Each point is reached from the start by the listed moves, each made 0, 1 or 2 times, or once backwards (-1), plus a little noise. Say if it took an odd or an even number of moves. Then give how often each move was made.

Moves:
(1): [ 29 -19 -42]
(2): [-52  20 -29]
Start: [-7 22  5]
Points:
[-39  41  45] => odd (-1, 0)
[ 70 -15  -2] => even (1, -1)
[-33  16 -65] => even (1, 1)

Moves:
(1): [ 12  11  -1 -19   5  21  15   8 -23  -4]
(2): [ -4  16  -2 -12   6   4  -1 -14   7 -14]
(3): [  0   3  13  -6 -16 -14   2   7   5  -3]
(4): [-32  12   4  19  -2  -6  25  -3  -1   1]
(5): [ -1  -3   4 -11  32   5 -11  -6   9  -5]
(6): [  8  -6   3 -12   4 -12  16 -13   5 -21]
(7): [ 10  -5 -25 -13   0   0   2  21  -3 -21]
(8): [  3  -9   9   2  -5   9  -5   1  -2 -13]
(9): [ 4  4  7  8  1  8 13 -1  8 12]
Start: [  2 -11   5   0   3   6   2  14   3 -10]
Points:
[-40  37  42   3 -32 -24  53 -37  20 -35] => odd (0, 2, 1, 1, -1, 1, -1, 0, 0)
[-10  23  28   7  -3  -5  16 -16  64 -11] => even (-1, 2, 1, 0, 0, 0, 0, 0, 2)
[ 34 -24 -39 -68  90  34 -58   7  14 -66] => odd (0, 1, -1, -1, 2, 0, 1, 0, -1)
[-10  64   5 -71  28  26 121  33   3 -95] => even (2, 2, 2, 2, 1, 1, 2, 0, 2)
[-61  60  20  33 -21  33  80  20 -53  43] => even (2, 0, 0, 2, -1, -1, -1, -1, 0)
[-32  41 -25   7  20  80  69  37 -12 -62] => odd (1, 2, -1, 2, 0, -1, 2, 2, 2)

Moves:
(1): [10 -5  5  4 -2 -5 13 -3  4 12  1  2 -2  1 -2  2  7 -7 -6 -3 -2]
(2): [-2 18 -3  5 -5 -6 -1 -1  1 -2  0 -1 -1  0 -7 -2 -1 -5  3 -8 -4]
(3): [-5  3 10 -1  5 -4 -3 -5 -3 -9 -4  9 -1  1 -6  2  0  1 -1 -1 11]
(4): [-4 -2  7  0  6 -8 -2  5  7 -5  5  2  2  5 10 -5 -5 -8 -5  1  3]
(5): [ -2   3   1  -3  10  -9 -14  13   6  -7 -10   0   6   8   3   7  17   1
   4 -10 -12]
(6): [ 0 -1  1 -6  1  9  2 -2 -2 -4  9  0  1  6 -2  9  8 -2  1  6 -5]
(7): [-10  -3 -13 -15  -2   0  12  -3  -2  -5  -8   2 -10  -6   8   2  11  13
 -11  -6  -7]
(8): [-1 -1 -1  5  1  2 -6  7 -1 -5  7 -2  9 -7 -8 -4  3 -8 -6  0 -3]
(9): [ -1  -3  -9  -4   6  -1   3  -4   6   0 -15  -4  17  -6  -4  -4  -2   1
   2   1   4]
(10): [ -5 -11   2  -6 -16  -6  -3   0   9   1  -1   5   7   0  -6   2   4  -7
  -5  -1  -2]
(11): [ -1   2   0  -5   6 -12   2  -2  -2   5   4  -4  -1   0  -7   6   4   1
   9   3   3]
(12): [ -9   8   4  -2   2  -1   4  -2   4  -6   1  12  -3 -10  -6   8  -6  -6
   4   6 -20]
(13): [-1  1  4 -8  3 -1 18 -2 -8 -2 -3  0  0  8  1 -7 -6  6 -6 -6 -4]
(14): [ -6   5  -7  -6 -10  -9   3   8   3  -4  -2   5  -9  -2   3   3   0   3
  12   4  11]
(15): [  5   3  -3  -8  -8   2   6   3   1   6   3  -6  -7  -7   6 -10  -6  -4
  11  -5  -4]
(16): [ -6  -4   0   2   5  -7  -2   1 -10  -7  -1  -6   0  -1   8   3   4  -1
  -5  -2   3]
(17): [  5  -3  21   4 -12  -4  -4  -1  -4  -2   5   9   7  -7   3  -4   3  24
   6   1  -6]
(18): [ 3  6 11  0  2  1  2  2  5  6 -7 -3 -9  2  6  3 -6 -1 -6  3  8]
Start: [-1 -2 -3  6 -7 -1  9 -7  2 -3 -2  5 -2  1  1  3  5  1 -8  9 -7]
Points:
[-38  19  36  -6  37 -30  24  13  17 -58 -57  23  49   5 -23  32  35 -31
 -62 -15 -55] => odd (1, 1, 1, 0, 2, 1, 0, 2, 2, 1, -1, 2, 2, 0, -1, 2, 0, 2)
[-10  -7 -12 -20  58  -9  65 -20  -1 -10 -80  -3 -14  45  42 -12  17  22
 -87 -38   8] => even (1, 0, 1, 1, 1, -1, 2, -1, 1, -1, -1, -1, 2, -1, -1, 0, -1, 1)
[ -3   0  33  22 -29 -49  24  -1   6   5  -1  14  19   5 -57  26  29 -41
 -30   2  15] => even (2, 1, 1, -1, 0, 0, -1, 2, 0, 2, 1, 0, 1, 1, -1, 1, 0, 1)
[  2  45  54   2  21 -94  39  21 -18 -25 -11   4  27 -25  -5 -23  31  12
  16 -52 -62] => even (2, 2, 1, 1, 2, -1, 0, 2, 1, -1, 2, 1, 2, 0, 2, 2, 2, 0)
[ -4   2   4   0 -22 -39  38  -3  34  14  -7  28 -68  13  24   1  -5 -33
 -32  10  80] => odd (2, 0, 2, 2, -1, -1, 1, 0, -1, 0, 0, -1, -1, 2, 0, -1, -1, 1)
[-21  36 -31 -49 -72 -16 121 -33   1  -1   0  46 -41 -50 -42 -16   2  -6
  -5 -26 -71] => even (2, 2, 1, -1, -1, 0, 2, 1, 0, 1, 0, 2, 2, 1, 2, -1, 0, -1)
[-28  -4   5 -34   1 -29 -13  25  -6 -36  30  20   4 -24 -34  42  58 -25
  30   1 -82] => even (0, -1, 1, -1, 2, 1, 0, 2, -1, 1, 2, 2, 0, 0, 2, 1, 0, -1)
[-27  22  25   4  35  12  30 -17  -6 -46  21  38 -38  16   3  39   5 -48
 -30  22 -30] => odd (1, 0, 2, 1, 0, 2, 0, 0, -1, -1, -1, 2, 0, 0, 0, 1, -1, 0)
[ -3   2  -8 -34 -39 -54  63 -13 -14   3 -20  -8 -16  -3 -10   6  33  -6
  20 -18  40] => even (2, 1, 2, -1, 0, 1, 0, 0, 1, 1, 1, -1, 1, 2, 2, 2, 0, 0)
[ 22  40 -22  22 -24  -2 -20  52  45  20 -18 -10 -35  -7   1  11  28 -48
  -6 -21 -28] => even (1, 1, -1, -1, 2, -1, 0, 2, -1, 0, -1, 0, -1, 1, 1, -1, -1, 2)

Moves:
(1): [ -4   6  -7   1   0   4 -11   0   1   8 -10  -3  10  11   3   2  -3  -1
  -8   2  -3  -5   7   0]
(2): [ -1   2  -4   4 -10   0   8  -6  -2  -6  -1   5  -3  -5   7   0  -1  -5
  13  -3  -5 -10   9   6]
(3): [ -9   8  -9 -13  26 -23 -20  -6  10  -1   3   8   3 -11  -9   5   9   9
 -10  10   5  17  -8   9]
(4): [  3   6  -3  -9   2   6   9   5  26  -9 -17  -2   7 -10   3   5   6   7
  14  -1   0  -9  -6  -6]
(5): [ -3  -1  -4  -5   1   2  -2  -1   4   0   3  -4   6   4  -4   5   6  -1
   3   1   0  -4 -11 -12]
(6): [  3   5  -5  -5  11  -7  20   3  -3 -10  11  -1  17   5   4  -7   4 -12
   6  11  11   2   3   8]
(7): [ -3   4   4   0   2  -1  -4  -1  -2  14   1  -5 -10  -3   1   1   0  -8
   7   6   5   4  -8  -1]
(8): [-6 -4 -1 10 -1 -7 -2 -4 -1  6 -1 -2 -5  0  5  9 -4  8 -1 13 -2  7  2 -6]
(9): [-11 -15 -14  17   1   4   0   2  -4   9  -1  -9 -13 -26  19   7 -18 -11
   5  -5  -1  10  -4  -9]
(10): [ -1  -5   1   0 -16  -1  -2  17  -1   3 -12  -2  -3   2   0   7  -3  -1
  -7   6   9  -2  -9  -5]
(11): [ -1   2   0 -20 -16   6  -3  10   3  -6  12   3 -12   1  -6  -2   4   6
   8   3  -1   4 -13   2]
(12): [ -6  18  -9   0   4 -12   8   3  -5  -7 -17  10 -17 -13   9  -1   1   8
   3 -19   3   1  -5   6]
(13): [-4  2 -7 -6  8  8 -1 -6 -3  1 -8  7  2 -7  3  5 -5  9  3  7  3 -4  4  2]
(14): [  2  11  -3  -1   3  -7  -7  16  -3   0   7   7  -4  -9  -2   2   7  -3
   4  18  -4   3 -10  -4]
(15): [ -5  -7   0 -12 -13   7   2  10  -9  -4   8 -14  -3  -2  -5   0   0  -6
   9  -9  -6  -7  11  -8]
(16): [-14  13  -9   9   3   4   1  -2   1 -11  10  10   7 -17  -4   6  -6  -6
   4  10   0  12   9   8]
(17): [-10   4 -19  10  -6  -3 -12 -12  -2  11   0  -2   8 -12  -8 -11  -3   8
   5   6 -11  -1   6  -3]
(18): [  1   0   3  -8   8  -5   4   0  -1   0  -5  -6 -13  10  -6  -9  16  -2
 -18  -1   1  -2  -7  -2]
(19): [ -6  -5   1  12  12   3  -4  -2   7  25   6  -5 -14  11  -1  -2 -10   0
  -1 -12  -2 -13  -3   8]
(20): [ 26  -2  -5   1  12   2   3  -8   9  -9  -6 -11   4   2  -1   4   6 -14
  18   1  14   1   0 -10]
(21): [  5   8  -4   2   4  -4   8  -8   4   2   3  -6   3  -1  -9   8  -3  -4
  -2  -9 -11   3  -4  -1]
(22): [ 7  5  8  2  4  4 -1  2  0  3 12 -3  0  1  4  0  9 -1 -3  7 10 -1 -4 15]
(23): [ 8  0  0  8  9 -5  6 -3  4 12 -4  9 12 15 16 -2  5 -1 -7  7 17 -2 23 -3]
(24): [ -1  -1   5   0  -9 -11  -7  -6   5 -20   9   7   8  -4   1 -10 -14   8
 -13   3   1   3  -2 -11]
Start: [ -8 -11   9 -14   7   5   0   5   2  -2 -11  22   2 -10  -5  -1  18 -12
   1  10   2  -1  19   0]
Points:
[-26  21 -25  87  57   5 -45  27  18  91  27   9  23 -28  56  44 -28 -73
  18  95  65   0  55 -17] => odd (2, 0, 0, 0, 1, 0, 2, 1, 1, 1, -1, 0, 0, 2, 1, 2, 0, -1, 2, 1, 0, 2, 2, 1)
[  55  -29   22  -42  -10   28   63   35   -8  -69   38   -8  -36   -9
  -23  -12    9 -102   11   52   62   35  -59   -4] => odd (-1, 0, -1, -1, -1, 2, 1, -1, 1, 2, 2, -1, 1, 0, -1, 1, -1, 2, 0, 2, 1, 0, -1, 1)
[-58   7  15 -36 -46  46 -97  18   7  15  68  40 -21 -17 -86 -15 -37  22
 -35  56   1   1 -36  22] => even (0, -1, 0, -1, 0, -1, 1, -1, -1, 2, 2, -1, 2, 0, 0, 2, 1, 0, 2, 0, 0, 1, -1, 2)
[-52 -21 -44  66 -20  22  -5  -2 -14   8 -47  59  48 -45  79 -10 -80   9
  -7  14  36 -40 121 -33] => odd (1, 0, -1, 0, 0, 0, -1, 0, 1, 1, -1, 1, 2, 0, 1, 1, 1, -1, 1, 0, -1, 0, 2, 2)
[ 37 -14  19   2  28  -3   0 -13  -9   8 -13 -25  -7  -5   7  24  30 -90
  11  -6  19   8 -47 -22] => odd (1, 1, 0, -1, 2, 0, 2, -1, 1, 0, -1, 0, -1, 0, -1, -1, -1, 0, -1, 1, 1, 1, -1, 0)

Moves:
(1): [ -8  -8   9   2   5  12  -3  -4  11  -6   0 -13 -11   5  15   5   3  17
  -1  14  12   4  10   3 -15]
(2): [ 11  -4  -4  -2   2  -2   2 -10   0   3 -21  -1   9   1  10  -2  -7  -2
   6  -1  13  -6  -1   4 -17]
(3): [-11  -2  11   1   3  -2  -9  -5  -6   1 -10   4   8  24   8  -3  22 -30
  -4   3   2   9   6  10   2]
(4): [-14   1   8   2 -16   6  -8  -3   7   3 -12  -5 -13   0  -4  -8  -8  23
   9   5   2   5  10  12   4]
(5): [  8   5  -5  13   7  -5  -6   4 -11  -9  15   4 -14  -3  -5 -13  -5   0
  -6  14  -5  -3   5 -15   3]
(6): [ 4  0 -4 -4 -1  5  6 -1  0  6 -6  6  7  7  1  7  7 -6 -1 -4 -5  0  8  6
 -3]
(7): [  2   2   3  -1  -9  -6   9   1   5   0  11 -12  -7   4 -11  -8   3   6
  11   7  -1   6   2  -5  12]
(8): [  6  -7   3  -7  -1   1   8  -8   6   4   1  -5   5  -8  -2  -9  -3  -5
 -10  -4  -7   2  -8  -2   0]
(9): [-18 -12  -7  -8  15   8   3  11  10   9  -3  10  -7   3  -6  -3   4 -15
   2   5   4   0  -2  -9 -12]
(10): [-1 -1 -3 -4  3  5 -7  3  5  0  3 -9 -2  1  3 -1 -6  7 -5 -1  7 -6  1 -8
 11]
(11): [ -5  -2 -10  -7 -10  -8   6  -2  -4  -5  -1  -1  -9 -15  -3  -9   1   1
   3  -2  -5 -13  -4  -2   6]
(12): [ -7  -4 -12  -4  -8  14  15   3   4   8   8   6  -7   7   6  -2  -5   4
  -1   2   3  -9 -15  -6  -2]
(13): [ 12  13  11  -2   2  -3   0 -12  -4   1  12   6  -7   0  -1  -6   4 -10
  -8   1  11   0  -4   8  14]
(14): [  7  -6  11   0   2   0  -5 -18 -10   6  -1  -4   2  -2   7 -10  -1  -5
   4   0  -3  -9  -3  11   0]
(15): [ -4  -3  -1   3  12  -1   8   9   3   0  -8   1 -11   3   0  -5   6  -7
   0  -1  -2  -1  -9  -1  -2]
(16): [ 13  11   7   0 -11   5 -13  19  -1  -4  -5   3  19  11   2  14   6  -4
   6   5   1   5   9  14   2]
(17): [  4 -14  -1  -5 -13 -10  -3  -3   8   4  -2  11  -5  -2  -4  -3  10  -3
   5  -6  -4   3 -15  11   4]
(18): [  3  -1   3   4  -3  -3   3   3  -8 -14   1  19   0 -11  16  -5 -10  -1
   7 -11  -3  -8   6   0  -1]
(19): [-10 -12   6  -2  -5  -5   9  11  -9   7 -15   5  -5  -9   1   1   3   5
  14   6   3   6  14   6   7]
(20): [-6 -6 -6  2  7  4  4  8  4  3 -2 -1  1  3  3 -2 -2  4  7 12  3 10 14 14
  0]
(21): [ 12   6 -10 -15  -3  -7   7   7  -9 -16   8   0  -6   7 -15  -1   2  -5
   5  -5  -1   6  -2   8  11]
(22): [  1   6  -6   5  -1   2  -4   7  -1   8   6  -5   7  -3  10   5  -7  -2
  -3  -5  -1   7   6   0 -11]
(23): [  1  -3  11  13   8  -1   2  -3   2  -7   7  -3  -1   5  -1  -3  -5 -11
 -15   1   8 -12  -2   2  -7]
(24): [  6   1 -17  -5  -7   4   2  -1  22  11  -8 -13  -3  -1  -5  15 -10   0
   8   5  -9  10  -1  -7   3]
Start: [ -6   3  -7 -22  15   3  -4  -3   3   0   7   3  -8  10  -6 -10  11 -10
 -16   3   2  19  -1 -13  -2]
Points:
[ 10   3  37   8  34  -2 -55  25  34  26  56   1 -24  31  -5 -13   4 -96
 -17  51  25  70  54  13  28] => odd (0, -1, 1, 0, 1, -1, 1, 0, 2, 1, -1, -1, 2, 1, -1, 1, 1, 1, 1, 1, 0, 2, 2, 2)
[-40   1  39 -57 -61  37   0  27  20  47  25  82 -29  55 -50 -55  65 -52
 -35  25  10  21  -3   1  69] => even (-1, -1, 1, 2, 1, 2, 1, 2, 2, 1, 0, 2, 2, -1, -1, 2, 1, 0, 1, -1, -1, -1, 0, -1)
[ 45  32  -5 -36   5 -14  60  39   5 -93  86 -13 -54  -3   0 -22  18  27
  26  11   1  37   2  37  37] => odd (2, -1, -1, -1, -1, -1, 2, 0, -1, -1, 1, 0, 1, 0, 2, 1, 0, 2, -1, 2, 2, 0, 0, 0)
[-60 -93  81 -36   9  86  13 -10  24  83 -76 -18  73 117  74  -3  81 -54
   1  67  51  43  61  82 -80] => even (2, 1, 2, 0, -1, 2, 1, 2, 1, 0, -1, 2, -1, 2, -1, 2, 0, -1, 2, 1, -1, 0, 1, -1)
[ 41 -34 -11 -32 -30   0  59  72  16 -50  37  35 -17  65 -19 -43  30 -18
  12  25   6  46 -23  32 -23] => even (1, 1, 0, 0, 1, 0, 2, 2, 0, -1, -1, 2, -1, -1, 1, 2, 2, 1, 0, 1, 2, 0, 1, -1)
[ 88  72 -33  -8   7  -3  61  29   2 -61  95  -4 -21  25  -4 -17 -12 -71
 -68 -24 -15 -26 -19 -66  32] => even (0, 0, 0, -1, 1, 2, 2, 1, -1, 1, 1, 1, 1, -1, 2, 1, -1, 2, -1, -1, 1, 1, 2, 1)
[  29  -21  -43  -38   75   39  -16   56   29  -46   -1   21   34   82
   11   16   15 -121  -45   24   19   11   25    0  -71] => even (1, 1, 1, -1, 1, 1, -1, 1, 2, 1, 0, 0, -1, 0, 0, 2, 0, 1, -1, 1, 2, 0, 2, 1)
[ -65 -101  -35 -100   -3  -40   48   31   29  -22    4   20  -90  -70
  -49  -32   33   15   39  -24  -12  -12  -26  -54   41] => odd (1, -1, -1, -1, -1, 0, 1, 0, 2, 2, 2, -1, -1, 0, 0, -1, 2, 1, 2, -1, 1, -1, 0, 0)
[ 34  47  28 -64   3 -13   4  32  -8   9  27  16  38  49 -23  30  84 -80
 -14 -12   2 107  36  33  59] => odd (0, -1, 1, -1, -1, 1, 1, 1, 0, 0, -1, -1, 2, -1, 0, 1, 0, 0, 1, 0, 1, 1, -1, 0)
[  53   65   93  -11   -2  -14   14  -24  -65  -58   59   27  -36  100
  -14  -72   45 -112  -32  -18    8   -8   -5   50  114] => even (-1, -1, 2, 1, 0, 1, 2, 0, -1, 1, -1, 1, 2, 2, 2, 1, -1, 2, 0, -1, 2, -1, 2, 0)
[-11 -28  19 -53 -15  26  -5   6  45  -9 -83 -77 -21 101 -29 -18  40 -18
  34  44  25  26  27  99   8] => odd (1, 1, 1, 2, -1, 1, 1, 0, 0, 1, 1, 0, -1, 2, 2, 2, 0, -1, 0, 1, 2, -1, 2, 1)
[ 18 -61 -52 -67   1 -15  29 -59 -25  -6 -65 -38 -57 -78   2 -95 -52  67
  22   0 -13 -39 -15  -3  21] => odd (0, 2, -1, 1, 1, 0, -1, 2, -1, 2, 2, 0, -1, 2, 1, -1, 0, 0, 1, 1, 1, -1, -1, 0)
